Every row gives one point. Two turns around zero, p and q, are shown by what they do to some points. Where does a point land after both, in the order given? Backwards means that the second turn is done in reverse. Each puzzle has new turns, and all numbers are rounded.
(in the rows, 128 means zero)

Turn p:
[142 168] => [142  88]
[97 93] => [130 175]
[144 123] => [112 122]
Turn q:
[138 134] => [138 122]
[ 79 162] => [135 187]
[139  94] => [103 102]
[155 122] => [136 101]
Where do these land?
p, then q: [121  66] => [159 182]
p, then q: [144 135] => [111 128]
p, then q: [122 158] => [122  98]
p, then q backwards: [124 152] => [151 136]

Turn p:
[124 124 144] => [119 127 142]
[110  70 137] => [ 67 134 122]
[157 163 100] => [175 114 107]
[126 148 113] => [150 137 121]
[ 76 122 129] => [110 176 138]
[175 140 145] => [145  81 137]
Turn q:
[150 174 128] => [124 172 102]
[150 147 129] => [128 157 124]
[98 78 90] => [168  73 144]
[123  80 145] => [119  99 169]
[108 126 138] => [115 111 122]
[140 164 137] => [116 158 107]
Where do these land?
p, then q: [164 151 131] => [136 135 169]
p, then q: [ 95 134 127] => [114 145 102]
q, then p backwards: [132 113 142] => [126 123 148]
p, then q: [174 130 154] => [123 106 176]
q, then p backwards: [ 82 117  65] => [193 162  99]
q, then p backwards: [120 123 149] => [130 109 140]

Turn p:
[118 148 164] => [103 100 148]
[ 89  87 131] => [ 91 146  89]
[179 139 108] => [183 120 136]
[126 138 109] => [136 145 139]
Turn q:
[128 102 129] => [112 129 108]
[135 153  84] => [111 114 174]
[140 131 195] => [172 169  96]
[ 94 141 135] => [152 100 123]
[143 113  97] => [ 92 128 139]
Where do these land?
q, then p: [154  91 124] => [107 159 153]
q, then p: [149 170 178] => [173  90 164]
p, then q: [102 158 102] => [175 133 133]
q, then p: [122 107 137] => [134 151 128]
q, then p: [114 114  99] => [105 140 104]

Turn p:
[156 166 137 170] => [162  79 145 145]
[ 66 131 117 106] => [109 153 139  70]
[ 98 123 124 117] => [120 145 130 102]
[134 125 114 171] => [159 104 105 123]
[147 107 154 145] => [156 141 122 156]
[185 138 122 101] => [ 96 107 129 179]
[109 106 127  86] => [ 95 166 126 120]
Turn q:
[143 108 130 130] => [143 120 114 140]
[111 118 124 124] => [122 111 137 130]
[123 113 114 162] => [160 113 141 115]
[133 111 128  54] => [ 83 121 114 187]
[118 107 149 151] => [140 102 112 107]
[140 210 123 147] => [120 200 149  89]
Where do these land?
p, then q: [ 78 179 164 101] => [ 68 128  71 111]
q, then p backwards: [108 134 169 142] => [102 130  88 130]
p, then q: [148  90 117 128] => [150 140 165 125]
q, then p: [152 143 107 137] => [134 104 149 144]
p, then q: [163 113 108 101] => [142 107 165 104]
q, then p: [119 110 102 159] => [134 142 126 171]

Turn p:
[147 154 114  98 114 118] => [129 114 117 121  82 129]
[101 144 122 118 127 151] => [135 139 100 103 134 127]
[141 120 105 106  67 103] => [ 75  97 116 131  92 111]
[144 115 155 115 108 129] => [129 105 138 133 126  95]
[140 141 148 172 109 108] => [111 163 153 153 119 104]
[123 135 123 152 144 115] => [128 152 134 143 132 144]
[156 122 133 174 140 170] => [133 152 183  99 148 126]
[ 72  94 125  89 216 130] => [186 103  84 143 190 188]
Turn q:
[135 159 119 144 167  85] => [135 176 173 144 134 118]
[110  93 113  76  95 149] => [ 98  71  97 152 128 146]
[151 119 138 119  95 157] => [152 103  91 122 126 139]
[124 157 139 129 153 146] => [120 167 114 123 117 132]
[116 156 157 148 138 102] => [137 156 159 115  97 128]
[148 128 151 147 177 103] => [142 165 147 134 118  80]
[127 104 123 109  78 140] => [133  75 111 128 129 149]
[ 98 120 116 178 175 106] => [ 99 158 173  99 146  92]
[143 115  97 103  74 164] => [137  82  87 133 156 167]
Where do these land?
p, then q: [166 104 119  89 132 177] => [127  84  98 167 108  93]
q, then p backwards: [121 191 168 122 103  93] => [176 177 101 137 169 111]
p, then q backwards: [100 120 121 146 151 140] => [139 149  97 139 129 144]
q, then p backwards: [120 106 106 112  98 149] => [113  93 109 100 128 124]
p, then q: [107 162  98 161 125 101] => [117 152 125 101 132 182]
q, then p: [138  84 135  91 154 104] => [ 91 150 141 176 146 132]
q, then p: [144 129 147 176 132 132] => [147 100 124 140  88 126]

Turn p:
[158 129 148  82 118  92] => [100  99  86 158 119 149]
[131 124 159 121 129 104] => [ 98 123 129 149 127 143]
[ 74 107 162 127 136 179] => [137 181 156 108 157 176]
[125 139  79 147 102 150] => [162 116 126  92 144  93]
[150 124 156 110 157 131] => [123 148 115 163 110 145]
[152 162 132 127 120 102] => [ 99 117 103 136 120 100]
[155 123  66 180 105 117] => [163  84 149 121 132  63]
[ 78 116 122 129 156 149] => [142 155 158  95 115 156]
Turn q:
[129 140 137 170  98 131] => [123 121 101 170 119 114]
[123 137  98 139 103 141] => [144 123 117 136 133  90]
[103 128 137 118 106 122] => [119  95 118 121 131 124]
[137  79 126 100 187 103] => [156 144 168  97 142 189]
[ 97 172 124 154 128 142] => [ 96 129 120 152 160  95]
[164 156 129 115  87  96] => [121 107 150 140  71 103]
[144  84 145  98 188 161] => [138 178 125  78 140 181]
Where do these land?
p, then q: [ 89 153 116 101 166 108] => [120  92 104  90 117  90]
q, then p: [ 77 106 132 107  91 115] => [172 102 143 148 114 169]
p, then q: [114 115 101 171 125 157] => [102 139 152 124  89 158]
p, then q: [131 125 108 173 136 171] => [ 99 139 164 144  87 143]
p, then q: [173 165 138  86 121 105] => [179 108 136 146 164  94]
q, then p: [148 141 170 124 116 102] => [131 128 145 105 176 138]
q, then p backwards: [117 104 120 142 150 175] => [128 144 138 109 108 178]
p, then q: [175 116 139 120 119  91] => [168 119 109 164 151 141]
